Rows are points. Each copy is the shape, with its points in the same order, turned, moved and blurred by noise. Is it also mirrored, or only turned?

Shape, 9 rows:
[[-39.4  -6.4  -5.9]
 [ 13.3  37.0   7.7]
 [  7.1  24.3  -8.0]
 [  5.5  -9.3   6.6]
 [  8.9  19.6  -5.5]
 [ -6.6 -10.9   7.4]
 [  4.2  -5.1  -5.4]
 [ 12.0  -6.7  -6.2]
 [-10.7 -10.8   4.0]]
Copy 1 (9 x 3):
[[-10.5 -29.0  20.0]
 [-21.2  34.7  -8.2]
 [-11.5  25.7   8.4]
 [ 11.7   2.4  -5.6]
 [ -7.1  23.9   4.6]
 [  9.0  -8.6  -3.2]
 [ 11.0   5.7   7.4]
 [ 17.2  12.6   4.8]
 [  6.3 -10.8   1.9]]
Copy 1 is: mirrored
Copy 2 (9 x 3):
[[ -3.7   1.7  35.7]
 [ 37.9   8.8 -20.0]
 [ 25.6  -4.0 -11.7]
 [ -7.6   4.9 -10.3]
 [ 22.8  -3.3 -13.2]
 [-10.6  10.5   4.4]
 [ -0.3  -6.0  -6.5]
 [ -4.5  -8.1 -13.0]
 [-10.0   5.9   5.4]]
Copy 2 is: mirrored
Copy 3:
[[-37.5  30.7 -14.4]
 [ 28.9  12.6  -4.2]
 [ 11.8   6.0 -14.4]
 [-13.6   0.7   9.6]
 [ 10.3   4.0  -9.1]
 [-20.8  10.0   7.8]
 [-13.0  -2.4  -2.1]
 [-10.3  -9.0  -0.1]
 [-24.0  11.7   2.8]]
Copy 3 is: only turned
Copy 4:
[[-43.3  -6.7   1.0]
 [ 12.5  28.9 -20.1]
 [  4.4  10.4 -21.2]
 [  0.4   1.7  14.0]
 [  7.0   6.6 -15.9]
 [-12.7   2.0  14.3]
 [ -0.5  -6.3   3.7]
 [  7.6  -6.9   5.2]
 [-16.3  -1.1  12.2]]
Copy 4 is: only turned

Shape, 11 rows:
[[-18.8 -12.2  -2.1   9.4  30.2  -6.1]
 [  4.9   6.2  28.5  -4.0   9.7  -5.0]
 [ 35.3  -9.3  -7.4  -6.8  -3.0  10.4]
 [-30.8 -13.2 -24.8  16.1  25.7 -10.8]
 [ 13.4 -17.4  16.5  -3.9  -3.3 -13.6]
 [ -2.3 -32.7  25.0 -12.0   7.4  -5.7]
 [ -0.3   8.6  -0.9   5.3   4.7 -21.9]
 [ 19.8  -0.9  -9.3  -1.0   5.1   4.7]
 [-25.6  -8.5  -2.4  24.4  -5.9  -2.1]
 [ -2.1  -2.3  -7.0 -19.6  -0.4  12.3]
 [-25.3   8.3   0.2   4.4   6.4 -10.2]]
Copy 1:
[[ 10.4  -6.6   6.2  27.2  22.4  -6.2]
 [  1.8 -19.8  15.1 -17.6  15.7  -3.1]
 [ 13.7  -8.0 -14.8 -15.8 -24.6   4.9]
 [  1.2  10.2  -0.2  45.2  19.4 -10.2]
 [ -8.3 -29.4   2.6  -4.0  -5.0   3.1]
 [ -2.2 -37.8   2.4   6.1  11.7  19.6]
 [-11.8  -4.2   4.3   1.2   6.5 -20.2]
 [ 10.3  -0.3  -7.7  -7.1 -10.8  -4.2]
 [-13.6   9.1  23.5  25.2   3.5   5.8]
 [  0.0   5.5 -13.3  -6.8   8.9  15.3]
 [-13.3   7.8  11.5   9.9  23.4  -6.3]]
Copy 1 is: only turned
Copy 2 (11 x 6):
[[-10.3 -28.6   9.1  10.2  -8.5 -19.1]
 [ 12.6   6.8  18.1  15.9 -20.4   1.3]
 [ 11.4   3.9 -31.1   9.7  -6.2  20.1]
 [-26.2 -34.2   5.0  -0.3   7.3 -27.2]
 [ 15.5   9.7  -8.7  -1.1 -19.0  -9.1]
 [ 18.7  -9.0  -0.5  -9.9 -34.6 -12.8]
 [ -1.5   6.1   8.5   7.2   8.2 -10.1]
 [  3.6  -3.5 -16.3  10.5  -1.1  11.2]
 [-34.2  -1.0   3.5  -7.0 -13.2 -16.6]
 [  1.0 -13.7  -3.0 -12.0  -5.2  20.5]
 [-16.6  -7.1  21.5  -4.0   0.5  -7.9]]
Copy 2 is: only turned
